Every row gives one point. Each copy is the shape, with its points in the same order, turned, moved and blurred by noise. Some copies are also mirrored. Which?

Shape (6 x 3)
56  14  -14
40  45  -15
-38  -95  21
20  33  8
11  3  -30
57  14  7
Copy 1 (6 x 3)
16  69  -30
-14  68  -35
53  -63  33
-25  40  -14
11  16  -44
9  67  -10
Copy 1 is: only turned
Copy 2 (6 x 3)
-2  -15  -33
9  22  -39
1  -84  93
-22  11  -11
23  -7  2
-16  -21  -38
Copy 2 is: mirrored
Copy 3 (6 x 3)
30  37  -2
1  58  14
1  -83  -66
-8  19  23
1  32  -22
38  31  24
Copy 3 is: only turned

Shape (10 x 6)
11  -3  -19  46  -17  -17
-26  -47  18  -11  23  34
7  -18  34  -27  13  38
-22  21  -10  -16  -61  -31
45  36  54  20  40  5
-17  30  -54  -15  -34  -40
43  -8  34  -38  45  -14
-14  -60  -10  -14  -47  26
-58  -32  -31  -12  -34  1
56  19  9  -25  27  55
Copy 1 (10 x 6)
11  -2  -6  21  -35  35
-31  -2  29  7  44  -10
-21  22  20  -21  52  6
4  -27  43  -35  -52  37
-3  95  -14  -16  4  7
47  -13  61  -11  -72  19
14  45  -2  -30  23  -43
-18  -60  15  -9  24  27
-20  -51  63  14  -16  13
43  51  8  -23  63  21
Copy 1 is: mirrored
Copy 2 (10 x 6)
9  -36  -7  16  -31  -4
30  -25  13  -52  42  37
6  -19  41  -64  25  6
17  37  12  -8  -63  22
-26  -15  32  -12  33  -66
34  26  -27  -20  -72  -3
39  -9  47  -48  25  -57
28  -35  29  -42  -28  65
39  4  -18  -29  -26  66
-15  -40  30  -88  4  -46
Copy 2 is: mirrored
Copy 3 (10 x 6)
-17  -12  -30  44  26  -17
-13  -38  41  -34  3  4
32  -26  30  -30  3  -8
-11  5  -29  18  -37  -76
71  -8  30  29  60  -21
-28  48  -36  16  -17  -63
43  -5  23  -42  53  -43
-25  -48  -23  -35  -28  -8
-57  -8  0  -12  -42  -24
73  13  3  -23  23  18
Copy 3 is: only turned
